Each point is reached from the start by the listed moves, each made 0, 1 or 2 times, or once backwards (-1), plus a little noise. Say if it took an odd or an even number of moves. Then give how often each move was made.
(in the rows, 128 means zero)

Moves:
(1): [127 174 137 128]
(2): [ 98 134 126 133]
(3): [129 125 156 139]
Start: [126 117 123 138]
Points:
[ 96 169 160 153] -> odd (1, 1, 1)
[122 210 139 139] -> even (2, 0, 0)
[156  62 145 142] -> odd (-1, -1, 1)
[ 67  84  83 135] -> even (-1, 2, -1)
[ 95 119 180 166] -> odd (0, 1, 2)

Moves:
(1): [141 139  91 130 117 124 126 134]
(2): [135 145 150  98 115 118 125 110]
(3): [141 109 154 130 107 114 142 132]
(4): [133 146 126 139 120 139 130 111]
(5): [156 120 144 128 139 120 109 111]
(6): [138 130 131 109 106 166 132 141]
Start: [131 123 133 135 129 133 138 144]
Points:
[183 132  43 184 189  92  81 124] -> odd (2, -1, -1, 0, 2, -1)
[104 159 135 102  98 249 154 162] -> even (-1, 0, -1, 1, -1, 2)
[167 135 174 142 175 144  92  85] -> odd (-1, 0, -1, 1, 2, 0)

Moves:
(1): [172 136 113 147 113 126 125 137 140 118 124  97]
(2): [133 151 127 143 136 132 132 126 123 127 140 119]
(3): [138 131 153 130 123 121 143 125 120 128 113 119]
(4): [127 114 125 148 127 125 143 111 125 122 131 145]
(5): [125 113 135 136 154 120 119 122 132 124 127 109]
(6): [131 122 129 122 128 152 137 110 128 145 124 115]
(7): [133 119 122 112 128 117 146 137 130 123 151 120]
(8): [131 115 145 139 123 138 128 141 136 135 142 133]
(9): [107 143 123 129 127 109 124 116 167 133 125 126]
(10): [140 117 129 125 130 108 115 124 122 157 141 138]
(11): [133 132 134 126 110 124 113 108 120 109 147 126]
Start: [119  89 147 115 115 138 104 127 119 151 120 109]
Points:
[ 74 138 140 119 165 102  93 133 207 183 101  62] -> even (0, 1, 0, -1, 1, 0, 0, 0, 2, 0, -1)
[218  16  86 182 165 162 118  80 107 183 103  35] -> odd (2, 0, -1, 2, 2, 2, 0, -1, -1, 1, -1)
[104   7 157 156 156 114 112  83 128 133 111 113] -> odd (0, -1, 0, 2, 2, 0, 0, 0, 0, 0, 0)

Moves:
(1): [138 131 122 128 137 121 112 135 126 135 129 118 137 128 131 141]
(2): [116 156 130 117 134 126 130 140 135 124 134 122 129 123 124 125]
(3): [131 127 159 120 129 132 128 131 143 140 118 130 128 124 133 123]
(4): [126 139 134 143 129 136 123 140 136 124 128 125 129 133 124 132]
(5): [114 132 126 137 140 129 130 127 112 116 126 128 124 121 142 126]
(6): [114 128 129 120 149 141 119 121 131 130 137 134 135 119 121 147]
(7): [129 122 126 126 134 126 143 121 132 127 136 134 134 126 129 130]
(8): [124 129 117 131 123 130 126 142 130 122 127 129 133 120 129 127]
(9): [122 126 123 113 128 117 126 113 145 116 136 132 118 124 141 128]
(10): [124 128 123 132 128 128 128 132 137 139 122 130 133 129 126 115]
(11): [119 122 139 124 136 128 128 123 130 128 140 114 135 130 123 129]
(12): [127 133 128 127 126 116 125 132 124 133 136 145 127 123 127 126]
(13): [139 119 138 124 124 114 124 117 133 120 112 130 137 124 122 132]
(14): [122 129 134 120 129 127 130 139 137 125 127 130 135 143 131 132]
Start: [125 141 124 137 125 115 131 124 129 125 124 123 129 141 129 132]
Points:
[ 95 179 113 114 145  94 112 180 118  76  96  73 190 143 114 152] -> even (1, 2, -1, -1, 1, 0, -1, 2, -1, 0, 1, -1, 2, 2)
[105 114  93 159 141 130 116 135  76  82  79 130 149 151 147 161] -> even (0, -1, -1, -1, 2, 1, -1, 1, -1, 0, -1, -1, 1, 2)
[ 68 113 142 118 172 138 138 113 129 124 206 162 150 132 118 172] -> odd (-1, -1, 0, 0, 0, 2, 1, 1, 0, -1, 2, 2, -1, 1)
[100 103 249  74 166 119 128  68 239 140 123 135 173 139  95 160] -> even (-1, 0, 2, 1, -1, 2, 1, -1, 1, 1, 2, 0, 2, 1)
[ 96 109 149  77 145  73 137  46 159  74 113 156 122 130 152 145] -> even (-1, 0, 0, -1, 1, 1, 0, -1, 2, 0, 0, 0, 2, 1)
[141  87 120  80 140  98  89 121 168 109 128  96 185 152 138 202] -> odd (2, -1, 0, -1, -1, 1, 0, 2, 1, -1, 1, -1, 1, 2)

Moves:
(1): [127 140 119 122 139 117 135 115 121 119 122 125 133 116 125 129 113 116
 121 126 122 145 124 129 127]
(2): [124 129 135 136 122 117 124 126 125 121 138 117 137 120 133 141 114 144
 123 127 141 126 134 133 118]
(3): [141 125 130 125 119 115 115 126 128 142 131 126 130 122 131 132 125 154
 127 131 125 117 139 115 126]
(4): [130 132 122 125 130 127 117 120 129 125 123 118 119 139 131 119 123 135
 124 129 125 117 123 138 130]
(5): [133 116 124 119 126 131 136 123 125 127 126 128 125 137 139 132 126 122
 130 125 123 119 129 138 133]
(6): [125 128 130 130 126 133 128 141 126 130 129 134 115 116 114 123 131 128
 116 129 133 116 134 122 129]
(7): [119 132 143 132 119 125 136 123 134 126 130 137 121 134 129 117 130 127
 129 133 121 129 128 125 127]
(8): [139 113 124 132 124 115 121 127 131 126 142 117 124 124 135 109 129 121
 125 139 130 122 126 141 123]
(9): [132 127 120 130 115 133 132 125 142 133 140 125 121 129 142 133 132 127
 119 120 113 144 130 135 134]
(10): [135 138 123 148 121 133 132 131 131 141 126 128 134 127 120 141 114 117
 137 130 131 134 134 133 128]
(11): [126 125 135 128 121 118 132 112 134 124 128 124 119 126 140 137 130 118
 128 133 138 135 123 125 128]
(12): [125 136 129 128 131 129 114 131 137 132 131 146 129 116 133 134 133 128
 132 118 149 143 146 132 142]
(13): [125 131 129 129 134 133 124 131 130 128 135 134 131 135 133 126 120 125
 131 128 133 122 118 128 123]
(14): [143 132 122 114 127 127 139 126 119 126 121 126 130 144 135 120 143 115
 130 127 137 131 131 123 126]
(15): [143 133 138 135 128 123 130 130 112 119 132 120 133 112 143 126 143 116
 142 127 132 129 136 111 131]
(16): [124 137 113 127 137 129 143 141 121 124 137 125 123 128 136 126 131 129
 142 131 144 123 115 128 130]
(17): [137 129 145 140 120 112 134 129 116 132 131 135 129 120 131 134 136 134
 132 120 126 131 125 128 134]
(18): [128 115 119 127 118 133 138 142 118 126 115 134 125 107 132 118 121 128
 127 128 135 126 118 121 127]
(19): [136 139 136 113 126 138 125 124 113 132 124 119 133 126 131 121 123 127
 141 136 117 132 122 127 115]
(20): [142 136 124 128 133 146 128 128 127 131 145 129 135 123 135 129 131 136
 129 131 128 122 130 138 152]
(21): [125 132 147 124 124 129 134 132 136 126 131 130 128 111 129 130 129 140
 130 116 130 131 128 122 131]
(22): [129 115 138 126 143 126 119 133 122 124 126 119 129 124 133 117 127 127
 122 124 129 146 136 121 129]
(23): [133 129 126 129 127 134 128 111 127 125 136 137 127 129 119 130 127 131
 136 127 124 134 127 121 130]
(24): [125 122 138 129 113 124 128 143 122 125 125 123 128 126 112 135 121 115
 124 126 123 134 134 115 137]
Start: [151 137 133 117 137 123 119 136 133 127 123 119 137 124 126 124 121 133
 140 130 134 125 134 126 121]
Points:
[137  71 123  65 111  79 116  93 155  85 125  83 107 117 163  42  31 183
 111 141 115  74  56 142  53] -> even (1, 1, 1, 2, 1, -1, 1, 2, 0, -1, 0, -1, 2, 0, -1, 0, -1, 2, 0, -1, 2, 0, 1, 0)
[129 226 104 118 128 119 168  95 155 100 182  50 127 131 173 174 101 161
 128 162 153 117 107 159 141] -> even (1, 2, 0, 1, -1, 0, 1, -1, 1, 0, 2, -1, -1, 0, 0, 2, -1, -1, 0, 2, 0, -1, -1, 0)
[185 142 182 128   9  74 113 101 158 150 157 152  78  11 178 126  85 209
  78 105 130 131 165 183 164] -> even (1, 2, 1, 2, 1, 2, 2, 1, 2, 0, 1, 2, -1, 0, -1, -1, 2, 2, 1, 1, 1, -1, 0, 0)
[120 184 189 101 130  73 145 124 135 101 139  64 129  79 114 162  53 201
  83 114 130 139 145 118 132] -> odd (2, 2, 1, 1, 0, 1, 1, -1, 0, 0, 1, -1, -1, 0, -1, 1, 0, -1, 0, 1, 2, 1, -1, 1)
[113 127 148 160  79 133 178 177 101 105  79 157 147  71  64 155   7  75
 167 116 138 116 107 119 106] -> even (1, 1, -1, 0, 2, 0, 1, 0, -1, 2, -1, 0, 1, -1, 0, 0, 0, 2, 0, -1, 1, -1, 1, 2)

Moves:
(1): [130 124 124 120 130 129 135 134 118 129 133 135 127 125 129 130 135 132
 131 126 133 125 127 126]
(2): [125 140 125 127 127 130 123 127 124 127 139 130 138 124 134 125 129 136
 136 132 132 138 135 138]
(3): [125 136 141 132 128 125 135 127 131 119 141 121 130 125 132 129 124 125
 136 126 128 138 117 119]
(4): [116 127 129 134 121 131 123 132 131 113 129 128 125 144 130 129 130 131
 132 122 151 127 123 115]
(5): [141 124 123 135 133 128 142 140 114 127 120 136 125 118 133 142 135 134
 132 154 136 108 124 140]
(6): [133 135 137 121 127 139 124 134 129 129 128 127 131 131 128 134 115 135
 119 121 120 133 130 118]
(7): [117 133 113 126 131 135 142 123 123 112 127 123 135 127 127 136 127 114
 129 142 120 123 124 121]
(8): [125 142 126 135 130 124 129 125 132 127 129 132 121 129 129 130 137 116
 125 122 129 132 140 118]
(9): [122 120 129 128 127 129 129 132 149 129 141 127 120 141 126 132 127 124
 127 132 128 132 130 138]
(10): [131 126 123 135 127 115 134 133 131 135 125 123 132 126 131 131 125 130
 132 126 131 138 129 128]
(11): [120 116 120 132 135 134 134 137 129 129 137 136 132 121 143 125 126 126
 141 120 126 120 138 130]
(12): [132 129 125 120 118 137 135 137 131 124 114 131 129 125 125 130 128 125
 136 120 130 126 129 140]
(13): [121 125 129 137 145 119 125 140 132 130 129 136 145 130 117 127 136 118
 131 129 131 127 124 116]
(14): [136 128 133 130 131 116 126 133 129 118 136 128 136 133 133 132 126 129
 119 131 125 117 136 125]
(15): [124 118 127 129 127 135 121 131 133 131 127 129 125 116 134 125 128 128
 120 133 132 133 131 128]
(16): [131 127 131 126 129 121 119 135 128 130 132 121 129 127 135 137 136 129
 128 128 121 125 126 124]
(17): [132 128 125 127 128 131 127 117 124 128 128 121 134 133 138 130 134 125
 130 132 133 130 132 124]
(18): [123 123 130 125 115 124 135 125 126 128 125 126 133 125 125 128 134 129
 129 130 122 126 132 121]
(19): [126 120 134 125 134 122 126 134 135 128 130 119 128 111 120 125 127 119
 145 141 125 121 127 123]
(20): [130 127 134 121 124 131 122 120 132 134 134 130 126 124 129 133 117 127
 128 133 132 126 113 122]
(21): [113 126 130 128 129 132 124 129 125 128 127 126 132 124 125 133 125 123
 128 117 130 128 136 132]
(22): [129 128 127 120 131 129 125 130 117 133 122 134 121 135 127 131 129 118
 133 138 126 141 122 124]
(23): [126 121 125 134 131 128 130 122 127 125 135 135 129 120 117 135 125 129
 127 126 122 134 125 131]
(24): [129 125 129 134 116 129 126 133 119 130 144 124 133 129 123 120 131 130
 128 132 124 133 126 127]
Start: [130 127 117 125 125 118 127 118 122 129 129 125 135 125 131 116 138 122
 123 113 108 140 130 134]
Points:
[110 150 107 170  68 104 124  84 179 114  96 110 105 211 109 118 141 128
  87   7 158 183 186 138] -> odd (-1, -1, -1, 2, -1, 0, -1, 2, 1, 2, -1, 1, -1, 0, -1, -1, 1, 0, -1, -1, 1, -1, 1, 0)
[ 82 182 110  67 126 194 156 104 119 102 128 112 118 165 171 144 145  69
 150  39 102 178 186 101] -> even (2, 0, 1, 0, -1, 2, 1, 2, 1, -1, 1, 1, -1, -1, -1, 0, 2, 0, 0, -1, 2, 1, -1, -1)
[172 193 128  88  62 182 145 141  64 111 112 133 149 111 161 117 117 178
 115 114 133 172 133 162] -> odd (1, 2, 1, 0, 1, 2, 0, 0, -1, 0, -1, 2, -1, 0, 1, -1, 0, 0, -1, 0, 0, 0, -1, 1)
[ 86 127 100 131 152 124 100  94 121  72 178 129 173 184 162 126 145 146
 131 104 191  98 170 163] -> even (1, 2, -1, 2, 0, -1, 0, -1, 1, -1, 0, -1, 0, 2, -1, -1, 2, -1, 0, 0, 2, -1, 0, -1)
[111 128  81 172 105 133 197 156 126  60 206 107 132 116 162 135 165 116
 168 197 117 107 144 154] -> even (0, 1, 1, 1, 2, 0, 2, 1, 2, 0, 1, 0, -1, 0, 0, 0, 0, 0, 1, -1, -1, -1, 0, 2)
[126 129 126 109 109 108 109 142 127  94 151  78 152 131 155 159 110 136
  65 175  48 164 143 115] -> even (-1, 1, 0, 0, 0, 2, 2, -1, 1, 1, -1, -1, -1, 2, 2, 2, -1, 1, 0, -1, 0, 1, 0, 0)
[109 141 157 138 139  65 107 151 196  97 154  71 155 161 166 143 155  91
 174  93 139 137 196 136] -> odd (-1, 1, 1, 1, 0, 0, -1, 1, 2, 1, 0, 1, 0, 2, -1, 1, 2, 0, 2, -1, 2, 0, -1, -1)
[129  71 141 142  64 128 131 127  98 122 190 109 146  81 153 107 132 178
 185 186 170  86 111 127] -> odd (0, 1, 0, 2, 2, 0, -1, -1, 0, 0, 1, -1, -1, 0, 0, -1, 1, 2, 2, 2, 0, -1, 0, 2)
[128 191 176 107 102 160 143 152  89  67 123 133 135  96 130 152 104 184
 163  89 177 112 125 146] -> odd (1, 2, 2, 2, 2, 2, -1, 0, -1, -1, -1, 1, -1, 0, -1, -1, -1, 0, 1, 0, 2, -1, 0, -1)
[173 115 114 159 129 105 155 162  60 136 170 154 133  70 205 132 189 106
 161 154 168 146 125 115] -> even (2, 0, 2, 0, 2, -1, -1, 2, -1, 1, 1, 1, 0, 1, 2, 0, 2, -1, 0, 1, 0, 1, 0, 2)
[149 148 117 145 113 117 131 157 135 125 142 139 171  83 124 147 150 120
 118 167 118 120 154 199] -> even (-1, 2, 0, -1, 2, 0, 0, 1, 1, 0, -1, 2, 1, 1, 1, 0, 0, 0, 0, 1, 1, -1, 0, 1)
[179  88 113 105  62 108 175 221 139 172 149 125 110 126 167 149 177 140
 164  96  85 108 184 131] -> odd (2, -1, -1, 0, 1, 2, -1, 2, 2, 2, 2, 2, -1, 0, -1, 2, 0, 2, 1, 0, -1, 0, -1, 2)

Moves:
(1): [127 142 122 113 120 115 132 115 123 142 136 144 125 132 139 133 143 131
 134 125 121 127 127 139 123]
(2): [127 136 126 116 133 130 130 110 128 112 131 132 113 122 141 131 134 128
 127 136 128 135 125 119 124]
(3): [116 116 136 123 129 121 147 112 136 143 112 133 116 127 136 126 127 108
 123 118 114 110 121 116 144]
(4): [126 128 120 138 126 118 130 131 124 139 120 125 142 126 134 125 148 115
 137 120 113 126 131 117 141]
(5): [134 118 129 106 123 117 132 120 127 120 150 134 130 142 138 127 131 120
 127 123 157 131 132 139 106]
(6): [136 139 124 121 132 130 138 149 124 119 131 126 135 120 114 116 133 134
 139 126 141 136 131 136 132]
(7): [123 133 124 128 127 131 130 129 128 115 122 122 133 133 125 125 124 126
 118 120 138 123 131 122 125]
(8): [124 122 122 127 135 125 130 129 125 112 131 123 134 114 118 136 117 136
 125 117 141 130 140 124 120]
(9): [134 120 126 130 141 112 135 136 119 133 132 149 132 147 126 140 124 124
 127 119 135 129 142 136 141]
(10): [120 135 119 131 126 127 126 137 126 140 135 132 125 117 131 125 136 129
 124 123 121 122 116 122 131]
(11): [135 122 128 140 112 135 124 136 133 123 127 114 105 121 127 146 135 125
 133 142 135 109 121 120 134]
(12): [126 115 118 121 122 133 116 127 142 129 124 133 130 123 145 128 123 133
 134 135 129 131 123 146 124]
(13): [143 126 121 124 118 135 123 129 112 126 132 131 130 123 115 134 123 137
 131 139 130 123 120 115 128]
(14): [122 115 127 124 115 118 128 106 123 122 133 129 115 128 127 128 123 125
 118 133 121 133 134 138 135]
(15): [140 113 125 132 135 135 136 144 135 140 139 125 122 140 132 113 124 133
 134 113 131 132 137 130 134]
(16): [123 141 128 121 136 130 138 121 119 116 127 144 139 106 126 107 130 138
 122 129 135 123 137 128 128]
(17): [121 120 123 141 137 117 134 141 125 126 118 131 135 139 130 123 118 119
 133 118 128 128 129 136 123]
(18): [127 133 134 117 125 132 115 134 123 130 133 118 116 119 124 138 133 146
 142 126 136 125 118 119 134]
(19): [131 122 127 138 130 121 124 125 124 143 118 124 112 129 128 134 138 132
 119 124 124 131 118 133 134]
(20): [136 123 128 137 127 134 123 126 119 140 137 126 121 122 127 128 102 121
 126 106 145 136 117 111 141]
(21): [136 122 125 133 132 136 118 135 124 133 132 127 126 118 128 126 139 124
 129 117 116 127 116 128 129]
(22): [129 136 122 122 127 118 119 121 128 115 141 153 132 110 105 136 135 144
 127 110 128 127 129 115 147]
(23): [137 123 138 124 125 113 128 133 129 116 113 115 125 126 137 127 118 122
 126 126 121 129 144 125 126]
(24): [128 130 141 131 120 141 133 126 134 122 130 118 133 126 135 128 134 123
 125 133 120 135 126 123 123]
Start: [148 136 131 122 128 149 121 120 135 127 131 130 133 129 125 134 123 125
 154 117 124 139 116 126 127]
Points:
[139 221 118 141  91 146  99 129  83  87 147 107  73   7  50 194 142 218
 151 109 175 128  77  84 137] -> odd (2, 0, -1, -1, -1, 1, 0, 2, -1, 1, 2, -1, 0, 0, -1, 1, 1, 1, 2, 1, -1, 1, 0, 1)
[200  54 158 167 121 172 160 135 134 184 134 139  96 136 100 100  74  70
 113  21 143 145  56  91 186] -> even (-1, -1, 2, -1, 1, 1, 0, -1, 0, 0, 0, 0, 1, 0, 1, 0, 1, -1, 2, 2, 1, 1, 0, 2)
[199 123  75 130 114 111 121 181  87  68 159 122 184  25  40  84 121 196
 191  45  72 203 181  83 192] -> even (0, 0, -1, 2, -1, 2, -1, 2, -1, 1, -1, 0, 2, 2, 2, 0, 1, 0, 0, 0, 0, 2, 2, 1)

Moves:
(1): [151 117 128 128 132 141 126 130 137 134 126 128 123 118 126 132 121 114
 117 124 110 124 133 136 127]
(2): [123 144 129 142 120 129 129 125 132 131 133 127 128 137 130 132 138 127
 127 134 122 131 131 115 139]
(3): [122 126 125 138 140 127 126 121 129 134 113 134 123 131 124 120 134 130
 126 128 122 124 125 126 130]
(4): [136 123 124 139 143 133 113 127 120 128 137 129 126 131 112 124 122 130
 134 121 110 117 131 115 135]
(5): [134 126 141 128 136 134 122 126 134 128 124 121 139 131 129 131 136 123
 134 125 136 141 135 132 136]
(6): [141 121 131 123 128 136 136 117 125 132 126 128 136 130 122 130 137 135
 131 116 120 125 134 133 136]
(7): [128 121 127 127 135 127 122 130 127 131 122 121 141 140 132 118 132 128
 124 131 130 138 133 130 125]
(8): [133 131 128 118 128 123 130 145 134 115 128 134 110 114 117 129 127 125
 130 128 134 140 121 127 125]
(9): [105 146 126 112 118 140 124 129 145 143 124 129 135 146 116 134 119 125
 105 128 131 119 128 125 130]
(10): [122 140 118 127 121 131 136 130 133 135 120 132 136 122 126 113 128 122
 130 142 126 135 127 116 112]
(11): [139 143 143 133 125 118 125 127 120 134 140 129 132 133 126 133 128 134
 118 134 126 124 132 130 139]
(12): [131 129 122 123 132 135 118 125 132 128 131 135 126 128 129 129 131 129
 114 133 139 126 122 128 129]
(13): [137 129 125 140 134 127 123 139 116 129 124 141 125 133 132 132 124 124
 137 136 116 124 129 131 121]
(14): [119 119 136 140 135 128 120 139 125 132 126 121 120 132 128 129 124 134
 127 130 125 137 114 127 118]
(15): [132 123 121 133 128 129 142 128 135 126 127 129 128 119 125 133 116 126
 117 119 127 124 119 123 125]
(16): [126 135 124 135 133 124 134 119 126 123 131 123 126 123 125 129 129 130
 127 129 117 133 121 129 123]
(17): [134 128 124 130 131 123 129 128 114 136 133 132 125 115 131 122 139 119
 119 129 128 134 121 138 129]
(18): [133 126 136 130 129 120 131 128 134 126 130 137 135 124 132 134 143 126
 134 123 123 128 136 127 131]
(19): [128 130 128 121 137 132 127 126 140 142 128 121 126 137 125 119 122 139
 129 131 122 121 112 146 142]
(20): [139 128 135 121 133 122 122 130 125 125 130 117 129 134 141 137 123 129
 130 137 129 127 126 120 141]
(21): [125 118 115 133 113 120 131 120 134 131 116 129 135 129 126 130 133 123
 132 135 134 121 125 130 120]
(22): [127 122 126 129 130 131 133 121 127 116 122 132 139 126 123 112 135 125
 130 132 121 132 126 129 125]
(23): [131 118 131 131 140 134 137 129 127 136 132 117 127 133 129 129 130 123
 130 133 133 125 133 133 121]
(24): [128 128 122 131 127 130 131 126 127 131 131 120 140 124 125 132 128 134
 131 134 119 124 139 128 138]
Start: [132 137 119 130 135 138 135 119 129 130 133 131 124 144 129 141 124 129
 136 135 130 116 122 133 129]
Points:
[136 169 119 163 233 185  94 141 125 128 126 135 163 196  71 100 165 146
 172 212  64 147 146  69 138] -> even (-1, 1, 1, 2, 1, 1, 1, 2, 1, 2, 0, 2, 2, 1, -1, 1, -1, 1, 0, 1, -1, 2, 2, 2)
[206 108  99 165 182 164 113  60 155 202  85 198 185 196 110 115 175 131
  57 131  16  56 102 199 191] -> even (2, 1, 2, 0, -1, 2, 2, -1, 1, -1, 1, 2, 2, 0, 1, 0, 1, 2, 2, 0, 1, 2, -1, 0)
[223 191 114 135 144 109 207 112 181 215  98 169 146 130 117 154 175  82
  90 174  82 126  79 185 142] -> even (1, 1, 1, -1, 1, 2, 1, 2, 1, 2, 2, 0, 2, -1, 2, 2, 2, 2, 2, 1, 2, -1, 1, -1)
[116 184 125 164 118 138 107 128 145 151 121 138 134 219 143 215 118  96
  94 145 130 112 130  94 140] -> even (0, 2, 0, 0, 1, 0, 1, 0, 2, -1, 0, 0, 2, 0, 1, 1, 0, 0, -1, 1, 1, -1, 0, -1)
[184 122 163 138 207 210 111 109 157 249 173  60 184 197 122 165 140 152
  64 139  96  98 144 138 205] -> even (1, 1, 0, 1, 1, 2, 1, -1, 1, 1, 1, 2, -1, 2, 1, -1, 1, 1, 1, 1, -1, -1, 2, 2)
[141  89  75 222 183 150  63  97 136 168  88 173 123 161  88 142 182 139
 150 131  43  99 120 113 123] -> even (1, 1, 2, 2, 0, 1, 1, 0, 0, 0, -1, 2, 1, 2, -1, 1, 0, 2, 0, -1, 2, -1, -1, 1)
[ 93 193  84  74 150 133 109  65 154 167 118 173 153 188  85  74 149 144
  79 186 121  67  62 149 152] -> odd (-1, -1, 1, 1, -1, 0, 0, 0, 2, 1, 1, 2, 0, -1, -1, 1, 1, 1, 2, 1, 1, 2, 0, -1)
[204  92 147 233 232 132 139 138  90 111 162 105  83  85  93 124 185  95
 180 154  29 161 107 115 154] -> even (1, 2, 1, 2, 1, 0, -1, 2, -1, 0, 0, -1, 0, 2, 0, 1, 2, 1, 0, 1, 0, 2, 2, 1)
